Rows are points. Each copy is the shape, with its points in the same order, turned, moved and blurred by noise. Some copies are also mirrored. Which?

Shape:
[[ 0.19 -0.19  0.81]
 [ 0.18  0.39 -0.41]
 [ 0.12  0.58 -0.48]
 [ 0.43 -0.13  0.17]
 [-0.14 -0.28 -0.31]
 [-0.05 -0.59 -0.43]
 [-0.42  0.71  0.24]]
Copy 1 (7 x 3):
[[ 0.81 -0.20  0.43]
 [-0.21  0.42 -0.14]
 [-0.33  0.61 -0.11]
 [ 0.41 -0.07 -0.12]
 [-0.30 -0.27 -0.01]
 [-0.30 -0.57 -0.16]
 [-0.05  0.58  0.80]]
Copy 1 is: only turned
Copy 2 (7 x 3):
[[ 0.77  0.38  0.00]
 [-0.57  0.30 -0.39]
 [-0.70  0.42 -0.31]
 [ 0.28  0.34 -0.45]
 [-0.17 -0.31 -0.28]
 [-0.06 -0.58 -0.49]
 [-0.34  0.47  0.57]]
Copy 2 is: only turned
Copy 3:
[[-0.01  0.49  0.53]
 [-0.19 -0.67 -0.11]
 [-0.41 -0.74 -0.22]
 [ 0.10 -0.16  0.42]
 [ 0.36 -0.14 -0.28]
 [ 0.61 -0.26 -0.31]
 [-0.84  0.08 -0.27]]
Copy 3 is: mirrored
Copy 4, 7 rows:
[[ 0.54 -0.77  0.11]
 [-0.38  0.17  0.42]
 [-0.38  0.31  0.63]
 [-0.04 -0.44  0.03]
 [ 0.02  0.28 -0.16]
 [-0.03  0.35 -0.50]
 [ 0.44  0.16  0.93]]
Copy 4 is: mirrored

Shape (8 x 4):
[[-0.17  0.10  0.19 -0.53]
 [-0.35  0.14 -0.16  0.31]
 [-0.03 -0.11  0.22  0.12]
 [-0.14  0.04  1.04  0.35]
 [-0.20 -0.04 -0.08 -1.27]
 [-0.20 -0.25 -0.16  0.33]
 [ 0.26  0.19 -0.09  0.40]
 [ 0.62 -0.24  0.74  0.20]]
Copy 1, 8 rows:
[[ 0.10  0.04  0.12 -0.60]
 [-0.16 -0.27 -0.43  0.10]
 [-0.28 -0.01  0.00 -0.02]
 [-1.11 -0.02  0.00 -0.30]
 [ 0.74  0.10  0.51 -0.99]
 [-0.09 -0.36  0.02  0.34]
 [-0.18  0.35 -0.26  0.26]
 [-0.78  0.50  0.44  0.04]]
Copy 1 is: only turned
Copy 2:
[[-0.44 -0.55 -0.33 -0.31]
 [-0.43  0.29 -0.18  0.05]
 [-0.33 -0.17  0.16  0.01]
 [-0.68 -0.57  0.40  0.69]
 [-0.41 -0.83 -0.63 -0.96]
 [-0.40  0.29  0.18 -0.15]
 [ 0.09  0.16  0.03  0.21]
 [ 0.05 -0.66  0.70  0.29]]
Copy 2 is: mirrored
Copy 3, 8 rows:
[[ 0.50 -0.35  0.27 -0.04]
 [-0.17 -0.26 -0.35  0.26]
 [ 0.04  0.13  0.05  0.18]
 [ 0.18  0.41  0.36  0.91]
 [ 0.71 -0.64  0.63 -0.57]
 [-0.36 -0.04 -0.03  0.00]
 [ 0.14  0.31 -0.48 -0.04]
 [ 0.23  0.89  0.35  0.00]]
Copy 3 is: mirrored

Shape:
[[ 0.01 -0.08 -0.68 -0.18]
 [-0.77 -0.54  0.18  0.32]
 [ 0.65  0.37  0.06  0.02]
 [ 0.61  0.59 -0.45  0.22]
 [-0.57 -0.31  0.53 -0.10]
 [-0.05 -0.56 -0.17  0.09]
 [-0.20  0.22  0.61 -0.03]]
Copy 1 (7 x 4):
[[-0.14 -0.44 -0.16  0.44]
 [-0.84  0.29 -0.16 -0.33]
 [ 0.47  0.33  0.16  0.52]
 [ 0.44  0.15 -0.19  0.93]
 [-0.42  0.47  0.09 -0.55]
 [-0.52 -0.06  0.20  0.17]
 [ 0.13  0.52  0.01 -0.37]]
Copy 1 is: only turned
Copy 2 (7 x 4):
[[-0.43 -0.22 -0.20  0.56]
 [-0.14 -1.01  0.20 -0.32]
 [-0.15  0.64  0.44  0.07]
 [-0.66  0.61  0.31  0.29]
 [ 0.34 -0.65  0.05 -0.57]
 [ 0.01 -0.54  0.28  0.29]
 [ 0.16  0.00  0.10 -0.66]]
Copy 2 is: only turned
Copy 3:
[[-0.07 -0.08 -0.68 -0.32]
 [-0.48  0.85  0.14  0.32]
 [ 0.63 -0.37 -0.04  0.01]
 [ 0.86 -0.22 -0.33 -0.18]
 [-0.52  0.30  0.64  0.14]
 [-0.30  0.29 -0.29  0.30]
 [ 0.07  0.08  0.64  0.01]]
Copy 3 is: only turned

Shape:
[[ 0.07 -0.48  0.34 -0.29  0.05  0.01]
 [ 0.34  0.20 -0.45  0.77  0.57 -0.20]
 [-0.16 -0.31 -0.53 -0.20 -0.29  0.35]
 [ 0.24 -0.53  0.86 -0.10 -0.63 -0.32]
 [-0.13 -0.56 -0.67 -0.62  0.13  0.16]
 [ 0.40  0.26 -0.04  0.47 -0.18 -0.85]
 [ 0.95  0.26  0.35 -0.01 -0.69  0.59]
 [-0.10 -0.19 -0.19  0.56  0.19 -0.59]
 [ 0.17  0.61 -0.09 -0.03 -0.14 -0.19]
 [-0.22 -0.40 -0.26 -0.31 -0.07  0.37]
 [ 0.59 -0.03 -0.22 -0.24 -0.59  0.16]]
Copy 1:
[[-0.02 -0.53  0.01 -0.41 -0.11  0.29]
 [ 0.22  0.25  0.43  0.56  0.72 -0.15]
 [-0.75 -0.33  0.17  0.07 -0.26 -0.19]
 [ 0.22 -0.24 -0.21 -0.38 -0.59  0.94]
 [-0.78 -0.65 -0.16 -0.16  0.10 -0.42]
 [ 0.36  0.66 -0.28  0.30  0.13  0.30]
 [ 0.51 -0.36  0.25  0.55 -1.10  0.05]
 [-0.16  0.37  0.07  0.05  0.58  0.34]
 [ 0.21  0.40  0.10  0.01 -0.29 -0.34]
 [-0.60 -0.47  0.23 -0.23 -0.20 -0.10]
 [-0.06 -0.29 -0.23  0.38 -0.66 -0.13]]
Copy 1 is: mirrored
Copy 2, 11 rows:
[[ 0.35  0.24 -0.17  0.49  0.24  0.16]
 [-0.69 -0.16 -0.16  0.13  0.08 -0.94]
 [-0.31 -0.02  0.35  0.55 -0.24  0.38]
 [ 0.87  0.34  0.25  0.00  0.67  0.17]
 [-0.22 -0.33 -0.01  1.00 -0.22  0.50]
 [-0.01 -0.48  0.11 -0.42  0.48 -0.56]
 [-0.49  0.68  0.40 -0.13  0.99  0.43]
 [ 0.11 -0.33  0.02  0.08 -0.08 -0.72]
 [-0.39 -0.13 -0.15 -0.40  0.18  0.08]
 [-0.11  0.15  0.10  0.64 -0.26  0.36]
 [-0.34 -0.02  0.42  0.16  0.60  0.46]]
Copy 2 is: mirrored
Copy 3 (11 x 6):
[[-0.42 -0.07 -0.15  0.22  0.40 -0.05]
 [ 0.66  0.65  0.63  0.05 -0.16  0.20]
 [-0.03  0.18 -0.29 -0.38  0.08 -0.68]
 [-0.18 -1.07 -0.14  0.42  0.51  0.26]
 [-0.25  0.52 -0.39 -0.14  0.32 -0.90]
 [ 0.79 -0.07  0.67  0.08  0.72  0.30]
 [ 0.71 -0.43 -0.99 -0.11 -0.10  0.45]
 [ 0.12  0.08  0.77  0.06  0.25 -0.06]
 [ 0.45  0.06  0.02 -0.45  0.46  0.38]
 [-0.35  0.20 -0.28 -0.20  0.04 -0.50]
 [ 0.54 -0.15 -0.73 -0.08  0.36 -0.20]]
Copy 3 is: only turned

Shape, 12 rows:
[[-0.58  0.18  0.12 -0.23 -0.82 -0.01]
 [ 0.45  0.41 -0.27  0.26  0.50 -0.58]
 [ 0.35  1.00 -0.13  0.12  0.57 -0.04]
 [ 0.12  0.03 -0.01  0.35  0.28  0.08]
 [ 0.55  0.72  0.24  0.51  0.21 -0.16]
 [-0.06 -0.03  0.31  0.05 -0.06  0.28]
 [-0.10  0.04 -0.35  0.07  0.02  0.21]
 [-0.28 -0.03  0.50 -0.78 -0.52  0.01]
 [-0.74  0.21  0.16 -0.19 -0.27  0.61]
 [-0.54 -0.12  0.06 -0.60 -0.27  0.90]
 [-0.91 -0.01  0.54 -0.42 -0.19 -0.13]
 [ 0.36  0.37  0.08  0.54  0.50 -0.45]]
Copy 1 (12 x 6):
[[ 0.28  0.39  0.22  0.05 -0.59  0.00]
 [-0.16 -0.45 -0.26  1.00  0.73 -0.13]
 [-0.05 -0.05 -0.94  0.65  0.68 -0.05]
 [-0.27 -0.01  0.15  0.28  0.75 -0.03]
 [ 0.45 -0.14 -0.37  0.53  0.92  0.15]
 [-0.06  0.05  0.16 -0.12  0.30  0.10]
 [-0.46  0.25  0.12  0.33  0.21  0.03]
 [ 0.07 -0.14 -0.01 -0.42 -0.58  0.11]
 [-0.15  0.71 -0.08 -0.38 -0.10 -0.19]
 [-0.56  0.56 -0.03 -0.64 -0.31  0.16]
 [ 0.05  0.03  0.08 -0.42 -0.43 -0.65]
 [ 0.01 -0.38 -0.13  0.68  0.93 -0.23]]
Copy 1 is: only turned
Copy 2 (12 x 6):
[[-0.32 -0.67 -0.23  0.00 -0.21 -0.88]
 [-0.21  0.52  0.00  0.66  0.46  0.25]
 [-0.45  0.18  0.09  0.23  0.85  0.48]
 [-0.05  0.06 -0.22  0.43 -0.05  0.41]
 [ 0.03 -0.25  0.18  0.44  0.79  0.44]
 [ 0.01 -0.28 -0.12 -0.07 -0.21  0.04]
 [-0.38 -0.04 -0.57  0.09 -0.06  0.17]
 [ 0.07 -0.28 -0.16 -0.56 -0.12 -0.85]
 [-0.50 -0.57 -0.35 -0.49 -0.23 -0.19]
 [-0.31 -0.46 -0.65 -0.83 -0.37 -0.24]
 [-0.45 -0.31  0.42 -0.26 -0.66 -0.64]
 [-0.08  0.44  0.18  0.76  0.27  0.42]]
Copy 2 is: mirrored
Copy 3:
[[ 0.83 -0.43  0.07 -0.17 -0.41 -0.15]
 [-0.41  0.49  0.76  0.02  0.32 -0.25]
 [-0.35 -0.12  1.09 -0.16  0.68  0.02]
 [-0.29  0.11  0.39  0.01 -0.03  0.36]
 [-0.04  0.35  1.14 -0.21  0.26  0.33]
 [ 0.09 -0.11  0.13 -0.34 -0.17  0.44]
 [-0.07 -0.21  0.09  0.23  0.07  0.17]
 [ 0.62 -0.25 -0.27 -0.81 -0.13 -0.13]
 [ 0.29 -0.92  0.03 -0.26 -0.31  0.28]
 [ 0.32 -0.92 -0.49 -0.33  0.02  0.43]
 [ 0.21 -0.58 -0.06 -0.71 -0.70 -0.29]
 [-0.46  0.48  0.92 -0.11  0.03  0.04]]
Copy 3 is: mirrored
